Every row gives one point. To make a cloud, some directions were put in groups of two or more. Within a group, all points are equally far from the middle, so they leave a hole (a ring in 2 directions, a hollow ball in 3). The other directions are filled evenly. Then the cloud was stretched, turned, moved and blurred a little. How many holes are there, and how many directions does each take, smallest first?
In the rows, 128 means zero.

Cloud (20 x 3):
[[169  84 150]
 [181 138 191]
 [ 87 195 106]
 [114 129 179]
 [196 168 141]
 [ 78 156  75]
 [124  94 132]
 [139 137 138]
 [161 189 124]
 [163 165 126]
 [134 103 142]
 [182 156 201]
 [132 100  80]
 [ 56 192 169]
 [ 76 137 123]
 [152 178 156]
 [124 118 105]
 [171 145 103]
 [174  84 109]
 [173 155 116]]
Holes: 0

Cloud, 32 rows:
[[ 94  63 131 131]
 [115 111 184 120]
 [186 147 181 114]
 [144 163  71 121]
 [ 64 102 133 122]
 [ 81 140 125 180]
 [143 124  86  79]
 [ 75 104  81 155]
 [119  89 187 148]
 [ 81  69 101 127]
 [159  65 138 153]
 [168 157  87 153]
 [ 96 125 118 192]
 [177 134 159  92]
 [161 110 117 188]
 [ 99  62 137 135]
 [137 158  73 102]
 [200 105 137 137]
 [127 104 197 152]
 [196 131 156 107]
 [171 153 199 140]
 [125 195 143 149]
 [183 142 106 166]
 [112  87  67 111]
 [ 75  74 103 129]
 [108 170 157 178]
 [210 144 143 142]
 [179  81 123 122]
 [ 60 111 100 150]
 [ 86  99  67 144]
 [171 138 173  96]
 [141 126 201 135]]
Holes: 2 (2, 2)

Cloud, 56 rows:
[[150 139 157 109 225 106]
 [102 105  98 198 153 145]
 [160 136 106 112  72 176]
 [186 120 122 193 100 132]
 [ 96 147 133 213 165 140]
 [ 47 148 138 105 126 134]
 [150 105 159 126  89  56]
 [ 63 120 165 145 123 125]
 [161 133  79 133 108 164]
 [116  53 140 141  81  77]
 [171  77 153  97 109  92]
 [181 133 118  67 166  83]
 [109 105 185 182 108 137]
 [143 107 129  56  90 108]
 [158 120 178  87 163  91]
 [144 159 111 127  83 123]
 [187 149 113 129 125 174]
 [ 58  94 154 113 129 130]
 [151  75 209 173 145  66]
 [ 98  84 176 154 178  90]
 [ 93 124  74  82 180 179]
 [ 71 128 128  86 165  81]
 [154 139 156 105  92  80]
 [ 89 164  75 110 185 176]
 [ 94  74 120 153 170 126]
 [ 82 150 127 203 149 142]
 [168 115  95 151  82 172]
 [194 133 111  76 171 111]
 [117  98 119  82 116  83]
 [138 125 176 141 105 133]
 [157  89 203 153 136  67]
 [ 85 112  89  58 174 153]
 [ 80  83 116  94 141 117]
 [185 139 113 137 108 175]
 [ 60 100 134 177  76 112]
 [115 157  70 126 162 141]
 [192 144 128  92 200 146]
 [ 86 163  87 156 136 148]
 [168 165  77 112 140 140]
 [ 84 121 169  97 164 112]
 [166 127 116 181  83 128]
 [181  58 142 144 121  77]
 [ 90 157  97 159 177 159]
 [128 128 151 120 221 114]
 [ 68 129 142 230 110  99]
 [123 104 126  99  56 122]
 [167 127 173 185  87  88]
 [170 120 149  84 200 133]
 [198 135 137 112 197 122]
 [102 154  70 114 174 153]
 [207 112 125 161 157 106]
 [186 129  89 129 132 152]
 [128  77 200 159 153  87]
 [104 147 104 132 205 164]
 [106 112  89 109 171 124]
 [200 129 112 156 151 111]]
Holes: 2 (2, 2)

Cloud, 87 rows:
[[155 156 153  41 184 103 195  94 160]
 [153 205 106  99 142  52  94 138 130]
 [107 193 170  55  98  86 158 119 109]
 [110 131  76  75 117  54 157 146 187]
 [129  62 130 174 143 125 173 134 177]
 [145  91 210 112 134 114  89 119 126]
 [ 98 163  24 111 148  91 162 156 140]
 [ 76 136 118 170 116  99 130  94 150]
 [117 194 169  51 131 147 131 142 109]
 [ 92 140  81  60 125 109 182 116 148]
 [ 93 136  50 123 101 138 114 171 137]
 [115 217  93 166 141 129  81 203 125]
 [ 39 114 108  72 133  72 160  83 126]
 [113 109 171 111 187  32 182  84 106]
 [137 208 124 124 154 121 146 197  96]
 [ 98  96 153 111 121  60 136 175 102]
 [179 150 180 149  94 139  69 130 130]
 [129  51 106 144 122 101  96 110 200]
 [127 121  96  73 123  60 178 186 145]
 [113 155  67 144 193  73 114 151 145]
 [100 133 102  84 197  31 159 144 155]
 [ 69 168 128 107 143  73  92  80 146]
 [149 125 136 118 128  68 154  86  91]
 [167 199 118 152 121 131  58 140 116]
 [114 127 138 139 126 110 184 143 175]
 [ 84 105  95  95 145  42 176 114 164]
 [118 136  51 105 131 137 161 208 117]
 [ 92 170 147  75 148 100 118 163 102]
 [132 153 125 117 167 143 101 116 191]
 [116 131 176 104 147 121 178 167 116]
 [ 86 181 150 163 127  81 131 104 114]
 [ 72 118 137 117 150  80 161  87 162]
 [157 175 113 188 157 125 125 179 165]
 [127  90 126 179 140 145 169 145 119]
 [ 94 150 117 138  86 157  63 113 194]
 [118 159 209 118  91  69 175  97 126]
 [152  67 109 206 123  97  88 111 136]
 [135 131 100  93 165  64 186  82 155]
 [174 197 167 120 154 125  77  98 173]
 [ 64  87 142  75  98 106 142 120 132]
 [113 175 136 170 120 161  52 169 142]
 [139  46 138 125 223  60 201 143 152]
 [146 183 129 106 101  93  40 148 136]
 [104 146  35 111 194 109 143 186 104]
 [ 94 141 157  91 179 100 163 158 129]
 [145  55 130 114 125 129 131 120 148]
 [ 68 155  86 120  79  76 142 194 121]
 [ 80  88 158 139 201  90 164 120 123]
 [103 143  87 108 166  89 121 152 122]
 [ 96 133 119 166 133 116  99 150 127]
 [121 136  82 151 107 131  36 221  98]
 [108 139 186 103 137  74 104 108 131]
 [ 62 176 140  84 144 100 147 183 114]
 [ 88 154 103 109 190  35 158  94 106]
 [ 95 198 128  98 165 101  76 165 109]
 [170 106 176 128 190 139 117 103 135]
 [136 172 119 133 107 104 122 212  98]
 [ 56 201 119  87 124 137 144 150 171]
 [193  98 143 155 145  87  65  73 122]
 [123 179 178 148  81 172  65 161 139]
 [153 157 113 134 137  49  58 163 144]
 [140  65  89  47 192  89 170 194 133]
 [115 145 177 149 166  98  76  72 148]
 [117  89  76 153 114  75 181 137 128]
 [ 81 180 181  78  66 177  88 173 137]
 [ 84 138 137 120 160  97  46 114 182]
 [105 177 140 158 105 109  50 110 114]
 [147 155  58 101 137  74 150 164 169]
 [105  71 154 125 137 120 156  76 116]
 [163 122  91 137 194 141  74 158 106]
 [ 84 159 116 130 120 132 190 158 131]
 [ 76 143 143 130 151 112 127 121 113]
 [ 91  83  97 151 119 176 115 132 166]
 [131 158 102 111 188  82  97  90 168]
 [123 114 164 120  81 110 102 116 121]
 [157 181  97 144 153  96  73 164 141]
 [115 153 178 201  79 128  66  92 155]
 [167 132 107 187 162 102 149 103 155]
 [144  70 120 172 187  60 137 150 149]
 [129  90 135  84 167 105  93 129 145]
 [173  42 140 164 150  96 102 107 125]
 [115 233 149 130 113 113  86 135 128]
 [167 115 131 111 144  95 100 123 136]
 [120 215 128 122 119 107 127  96 128]
 [ 88 173 181 161  77 147  94 116 111]
 [151 115 111 194 175 123 131 116 133]
 [145 140 142 163  98  89  79 162 142]]
Holes: 0
